Each row is a point. To make a cloud, some directions were put in groups of two or more. Within a group, all points are equally far from the middle, so they leave a hole (a ring in 2 directions, a hollow ball in 3). The other directions are filled evenly. Then the cloud was stretched, turned, moved and blurred a little. Count the holes, and give their numbers of directions, smallest first.

Cloud, 19 rows:
| -2.56 | +0.89 | -0.70 |
| +0.66 | +2.93 | +1.24 |
| +0.86 | +3.34 | -0.71 |
| +3.64 | -0.94 | -2.04 |
| +0.30 | -1.31 | +1.93 |
| +0.57 | -2.93 | +3.42 |
| -3.25 | -2.12 | -0.81 |
| +3.21 | -0.89 | -1.87 |
| +0.50 | -1.05 | -4.39 |
| -1.65 | -0.42 | -2.84 |
| +2.03 | -2.61 | +0.10 |
| -0.25 | -3.72 | -2.98 |
| +0.01 | -1.05 | -1.72 |
| +2.64 | -1.63 | -0.91 |
| -1.70 | -0.46 | +3.01 |
| -0.57 | -2.93 | +0.44 |
| +1.13 | -1.98 | -2.66 |
| +0.18 | -1.27 | -1.59 |
| -1.53 | -2.00 | -0.96 |
Holes: 0

Cloud, 31 rows:
| +2.39 | +2.34 | -0.40 | -0.41 |
| +2.07 | -0.86 | -3.97 | -2.10 |
| -1.15 | -2.89 | -2.14 | +1.06 |
| -0.32 | -2.14 | -2.44 | +2.26 |
| +1.23 | +2.29 | -2.28 | -0.44 |
| -2.01 | +1.02 | +0.60 | -1.74 |
| +0.26 | -0.95 | +2.98 | -1.12 |
| -3.12 | -0.82 | -1.41 | -1.88 |
| +2.01 | -3.31 | +0.92 | -0.11 |
| +0.77 | -2.73 | -5.49 | -1.33 |
| -1.18 | +3.29 | +0.81 | +0.15 |
| -1.46 | -0.86 | +1.58 | +1.36 |
| +2.91 | +0.19 | -1.61 | +4.71 |
| -2.05 | +2.75 | -0.74 | +0.36 |
| -1.65 | -0.61 | -4.00 | -1.08 |
| +2.82 | +0.86 | +0.58 | -1.23 |
| -2.82 | +0.42 | +0.08 | -1.34 |
| -2.83 | +0.40 | -1.17 | -1.19 |
| +1.33 | -0.63 | +1.12 | +3.26 |
| +0.86 | +1.87 | +1.31 | -1.28 |
| -2.70 | -0.72 | +0.01 | +0.88 |
| +3.71 | +0.26 | -2.07 | -0.52 |
| +1.76 | -0.47 | -4.96 | +0.22 |
| -2.82 | -1.14 | +0.09 | -3.29 |
| +3.63 | -0.92 | +0.51 | +1.64 |
| +3.55 | -0.06 | -2.44 | +3.78 |
| -0.70 | +2.83 | -1.84 | +0.02 |
| -1.24 | +2.86 | +1.59 | +0.01 |
| -2.70 | -1.68 | +1.20 | -1.24 |
| -1.08 | +0.71 | -3.84 | -0.28 |
| -0.80 | -2.21 | -1.64 | +1.96 |
Holes: 1 (3)
